Every row gives one point. The ring and each string are closed loops that go straight from each point to the next, and from the last back to the first. Before rounding, they use only three directions, however many columns there are. Count how often each string passes through the ring. Passing back the other way cancels.

Ring, 7 rows:
[[  9  10  10]
 [  3  36  -2]
 [-22  42 -18]
 [-60  14 -28]
 [-64 -36 -25]
 [-41 -52 -15]
 [-13 -39   2]]
String, 22 rows:
[[-37 -24 -30]
 [-51 -48 -48]
 [-88 -62 -31]
 [-69 -36  -7]
 [-40 -16  -9]
 [-43 -22  -3]
 [-46 -36   8]
 [-26 -19 -10]
 [ -4 -40 -26]
 [  4 -50  -1]
 [ -8 -32  27]
 [-23 -11  15]
 [-13 -16 -11]
 [  7 -36 -17]
 [  1 -51  10]
 [-18 -60  20]
 [-35 -34   7]
 [-24 -17 -18]
 [-45 -31  -5]
 [-73 -45   2]
 [-71 -40  -9]
 [-47 -15 -10]]
Times through: 3

Ring:
[[-28  16  -4 -48]
 [ -7  24 -20 -42]
 [ 12  30 -28 -21]
 [ 29  31 -31  18]
 [ 36  20 -24  53]
 [ 30   3 -11  71]
 [  5 -11   8  63]
 [-15 -10  16  43]
 [-40   1  19  -3]
 [-41   9  10 -33]]
String (27 x 4):
[[ 59  28 -36  79]
 [ 44  36 -24  93]
 [ 53   1 -20  96]
 [ 44 -21 -14  75]
 [ 25 -22  -9  40]
 [ 28 -28   4  94]
 [  2 -11  20 102]
 [-22  19  18  62]
 [-19  21   8  32]
 [ -7 -10   5  20]
 [ -8 -30   8  12]
 [-57  -3  33   3]
 [-42 -18  22 -18]
 [-62  -4  26 -41]
 [-77  31  24 -52]
 [-64  43  14 -46]
 [-15  17  -3  -7]
 [ -3  -1  -9 -14]
 [  0   6  -8   2]
 [-21  44 -12 -28]
 [-10  50 -26 -48]
 [ -1  57 -30 -34]
 [  3  49 -24  -7]
 [  6  14 -13   9]
 [ 14   4 -16  10]
 [ 23   2 -20  16]
 [ 46  -1 -31  34]]
Times through: 2
String:
[[-15  11   2   7]
 [-40  20  18  11]
 [-58  14  36  29]
 [-28  18  15  33]
 [ -7   6   2  28]
 [ -9  12   9  52]
 [  4   5  10  87]
 [  1  22   2  66]
 [ 10   4  -6  36]
 [ 22 -16 -11  31]
 [ 47 -25 -14  76]
 [ 43  -1 -10 108]
 [ 18  19  -3  88]
 [  6  18  -1  63]
 [  6  14   9  97]
 [ 14 -27  14  97]
 [-15  -1  21  73]
 [-30  11  23  51]
 [-42  -6  32  37]
 [-42 -14  28  12]
 [-15 -26   9  -4]
 [-10   7  -1   7]
 [-31  20   8  -3]
 [-66  33  23 -24]
 [-62  10  23 -37]
 [-33 -18  12 -29]
 [-11 -15   2  -7]]
Times through: 1

Ring, 7 rows:
[[ 13  23 -19  -6 -49  34]
 [ -6  10  -8 -50 -28   4]
 [-19 -17  -2 -45  14 -30]
 [ -6 -39  -4  -4  41 -44]
 [ 27 -43 -14  54  36 -25]
 [ 37 -22 -22  73   7   5]
 [ 26  15 -26  42 -38  37]]
String (25 x 6):
[[-22  39 -22  -5 -46  35]
 [  6  29 -14 -45 -59  31]
 [ 36   2  -4 -72 -51  13]
 [ 14  -8 -10 -13 -12  -2]
 [-21   6 -15  -1  -5   0]
 [-21   4 -15   3  -1  -2]
 [-11  -7  -9 -17   2 -12]
 [-35  -1 -11  -9  11 -15]
 [-39 -24  -1 -38  37 -46]
 [ 12 -63   8 -44  50 -66]
 [ 23 -48  -2 -10  31 -40]
 [ -7 -15 -13  15  15 -14]
 [-26 -18 -15  35  35 -24]
 [-25 -17 -17  50  37 -21]
 [  3 -17 -16  33  15 -10]
 [  3 -13 -17  34  10  -5]
 [-15  -2 -22  56  12   2]
 [ 66 -35 -25 101  11   6]
 [ 83 -31 -25  92  -8  18]
 [ 60  -7 -30  91 -23  34]
 [  6  22 -32  74 -27  39]
 [-13   8 -20  26  -6   9]
 [ 31  -6 -16  14 -20  12]
 [ 47  15 -21   9 -58  42]
 [ 46  32 -21 -17 -83  56]]
Times through: 1
String (21 x 6):
[[ 15 -24 -13  24  14 -13]
 [-23  -3 -21  50  18  -5]
 [ 19 -32 -22  89  35 -12]
 [ 85 -65 -16  89  33 -19]
 [ 65 -48 -13  49  17 -15]
 [  1  -9 -16  26   5  -3]
 [-23  -6 -20  48  22  -8]
 [ 19 -60  -9  51  61 -48]
 [ 30 -74   1  11  64 -63]
 [ -8 -57   3 -16  61 -65]
 [-36 -23  -3 -25  37 -42]
 [-24  -5 -11  -8  10 -15]
 [  6 -21  -3 -38   4 -22]
 [ 13 -31   9 -98   0 -38]
 [-19 -14   5 -91   1 -33]
 [-49   6  -8 -35   7 -17]
 [-14  -6 -11  -5   4 -10]
 [  8 -29  -3 -26  15 -28]
 [  3 -54   5 -34  48 -60]
 [ 17 -76   5  -6  71 -74]
 [ 43 -64  -3  19  45 -46]]
Times through: 0
